Every row gives one point. The points of each table are mixes of a few directions, plus a little noise. How many directions does each table use, and how many do they share? Where both have some left over, give the other angles between the two spaces (their principal angles), to ten degrees, smallest first.
In the rows, zero is written as 128.

First, 6 rows:
[[128 130]
 [134 166]
 [115  50]
 [138 192]
 [127 121]
 [125 110]]
Second, 6 rows:
[[162 128]
 [ 92 128]
 [170 128]
 [ 48 127]
 [127 128]
 [169 129]]
Directions: first 1, second 1, shared 0; angles 80

First, 6 rows:
[[ 63 118 154  93]
 [120 136 111 155]
 [115 110 167  68]
 [145 146  88 189]
 [181 138 104 161]
 [145 121 143 103]]
Second (7 x 4):
[[109 183  71 196]
 [138  92 117 143]
 [109 161 140  92]
 [135 137 130 145]
 [117 123 124 109]
 [144  49 128 117]
 [144 150 186  93]]
Directions: first 2, second 3, shared 1; angles 50

First, 10 rows:
[[ 72 140  76  82  94 130 154 128 119]
 [171 135 118 109 112 157 125  83 116]
 [113 124 182 140 156  97 126 168 139]
 [ 28 134  95  99 115  98 157 177 132]
 [126 135 206 105 152  99 134 157 133]
 [156 120 178 156 156 116 113 141 136]
 [169 126  71 140 104 170 117  75 118]
 [ 63 137 129  90 120 103 152 162 130]
 [166 117 118 167 135 144 108 110 129]
 [212 111 110 190 135 168  93  79 127]]
Second, 8 rows:
[[158 126 141 119 125 115 112 129 127]
 [ 97 112 103 145 117 174 131 126 124]
 [109 129 121 136 132 131 141 128 132]
 [159 200 153  45 131  85 111 110  71]
 [114 135 129 133 139 114 144 129 137]
 [107  65  88 175  93 222 109 131 136]
 [144 149 173 142 181  12 172 145 181]
 [136 107 116 130 105 171 104 125 116]]
Directions: first 3, second 3, shared 0; angles 40, 40, 50

First:
[[140 136 133 122 109 160 138  99 150 122 147 133]
 [156 130 109 116 132 165 115  93 153 125 175 112]
 [142 105 113 134 156 106 108 149 133 128 153 112]
 [152 147 121 114  93 195 148  78 170 131 184 140]
 [143 102 110 118 122  94 113 232  99  91 123 155]
 [140 165 142 125 128 144 168  56  98 129 112  93]
 [106 124 100 119 131 123  94 172 125 150 128 151]
 [ 95  97 165 141 144  86  88 166 124  95  53 133]
 [ 93 200 120 123 129 153 167  33  85 196  99 103]
 [111  74 165 169 137  55 138 206 143 119 112 146]]
Second:
[[144 158 150 122 141 141 108 124 112 154 151 138]
 [152 178 230 119 135 170  89  74 116 113 108 140]
 [107  75  56 142 119  79 163 189 142 129 136 123]
 [114  92  53 136 126  89 154 186 132 149 154 125]
 [154 185 162 112 146 168  94  93 104 164 156 136]
 [134 150 168 121 128 153 115  90 126 116 112 129]
 [133 157 159 116 124 168 116  68 127 113 107 121]
 [102  44  93 161 110  54 170 211 156  90 100 128]
 [113 113  81 123 118 132 145 118 138 126 123 112]]
Directions: first 6, second 3, shared 2; angles 90

First (10 x 20):
[[137 118 139 135 135 129 116 128 150 110 112 119 138 134 104 135 123 148
  143 125]
 [117 138 109 133  93  77  97 109  61 137 186 152 130 116 201  88 166 129
  122 137]
 [111 104 121 139 165 209 147 116 196 159 123 109 123 127  59 142  67 114
  117 125]
 [118 116 122 127 158 193 158 125 181 151 113 113 118 127  72 145  81 107
  116 125]
 [177 131 154 127 118  80 124 146 124  68  96 125 144 139 120 142 153 188
  160 121]
 [153 160 119 100 115 119 185 147 101 125 123 142 104 121 147 141 138 120
  102 122]
 [138 130 105 140  94  95 113  97  78 126 196 152 131 111 175  89 147 169
  126 133]
 [105 136 122 127 113 103 104 126  89 145 148 137 128 124 175 111 154  98
  121 137]
 [121 133 153 120 133 104 107 150 129 113  87 119 137 143 134 144 151 109
  143 129]
 [107 115 135 130 157 172 128 134 172 147 100 110 128 135  87 145 101  97
  126 126]]
Second, 9 rows:
[[105 137 157 121 111  60  78 131 108 131 121 115 145 153 183 130 168  94
  144 144]
 [115 131 114 121 137 164 156 120 144 160 141 125 112 124 118 133 101 101
  105 131]
 [173 156 172  99 134  85 149 209 113  49   7 130 131 142 115 175 184 141
  155 108]
 [166 126  99 136 114 142 166  96 127 124 185 141 118 110 116 112  98 191
  116 125]
 [ 87 107 109 153 130 148  80 117 102 147 155 143 135 108 142  90 137 110
  129 127]
 [141 113 117 139 138 164 148 107 162 133 148 122 125 124  88 128  88 159
  124 126]
 [109 119 161 134 131  89  71 140 131 113  95 112 152 150 141 134 158 112
  158 133]
 [114 138 119 115 136 155 156 130 135 157 128 126 111 125 126 136 113  90
  104 130]
 [141 125 107 134 122 144 149 104 131 137 170 135 120 117 122 116 104 155
  116 129]]
Directions: first 4, second 5, shared 4
